Every row gives one point. Each copy is the shape, with its points in the same order, stretched, turned, moved and blurred by noise. Say if it was mirrored as well.

Shape (5 x 2):
[[ 0.07 -0.34]
 [-0.19  0.45]
 [ 0.57  0.05]
 [-0.05  0.48]
 [-0.10  0.28]]
Copy 1 (5 x 2):
[[ 0.20  0.25]
 [-0.18 -0.40]
 [ 0.61 -0.25]
 [-0.06 -0.46]
 [-0.06 -0.30]]
Copy 1 is: mirrored
Copy 2 (5 x 2):
[[ 0.42 -0.29]
 [-0.64  0.16]
 [ 0.45  0.54]
 [-0.48  0.33]
 [-0.39  0.12]]
Copy 2 is: only turned
Copy 3 (5 x 2):
[[-0.18 -0.13]
 [ 0.40  0.26]
 [-0.37  0.39]
 [ 0.31  0.33]
 [ 0.23  0.17]]
Copy 3 is: mirrored

Shape (8 x 4):
[[ 0.35 -0.22 -0.66 -0.22]
 [ 0.12 -0.59  0.27  0.35]
 [-0.12  0.27  0.28  0.44]
 [-0.18 -0.20  0.38 -0.11]
 [-0.38  0.24 -0.06 -0.31]
 [ 0.00  0.56  0.30 -0.40]
 [-0.18  0.22 -0.34  0.56]
 [-0.49 -0.02  0.01 -0.32]]
Copy 1 (8 x 4):
[[ 0.18 -0.32 -0.64 -0.27]
 [ 0.28 -0.35 -0.10  0.37]
 [-0.26 -0.03  0.58  0.05]
 [ 0.33  0.14 -0.02  0.24]
 [-0.07  0.38 -0.02 -0.19]
 [ 0.18  0.23  0.38 -0.42]
 [-0.59 -0.07  0.27 -0.10]
 [ 0.07  0.40 -0.19  0.05]]
Copy 1 is: mirrored
Copy 2 (8 x 4):
[[-0.49 -0.13 -0.39 -0.53]
 [-0.13 -0.56  0.66 -0.11]
 [-0.01 -0.42  0.07  0.69]
 [ 0.30 -0.04  0.38  0.07]
 [ 0.09  0.42 -0.10  0.24]
 [ 0.54  0.00 -0.38  0.39]
 [-0.60 -0.23 -0.11  0.54]
 [ 0.10  0.53  0.23  0.10]]
Copy 2 is: only turned
Copy 3 (8 x 4):
[[ 0.62  0.02  0.13  0.57]
 [ 0.31 -0.19 -0.19 -0.41]
 [-0.07  0.40 -0.10 -0.46]
 [-0.18 -0.28 -0.04  0.00]
 [-0.21  0.22  0.11  0.52]
 [-0.19  0.22  0.41  0.09]
 [ 0.18  0.51 -0.39  0.03]
 [-0.28 -0.07 -0.04  0.53]]
Copy 3 is: mirrored
Copy 4 (8 x 4):
[[ 0.22  0.86  0.10 -0.01]
 [ 0.15 -0.16 -0.27  0.86]
 [-0.51 -0.34 -0.10  0.16]
 [ 0.29 -0.52 -0.18  0.10]
 [ 0.15 -0.23  0.30 -0.54]
 [-0.21 -0.29 -0.38 -0.77]
 [-0.51  0.20  0.46  0.17]
 [ 0.39 -0.39  0.35 -0.33]]
Copy 4 is: mirrored
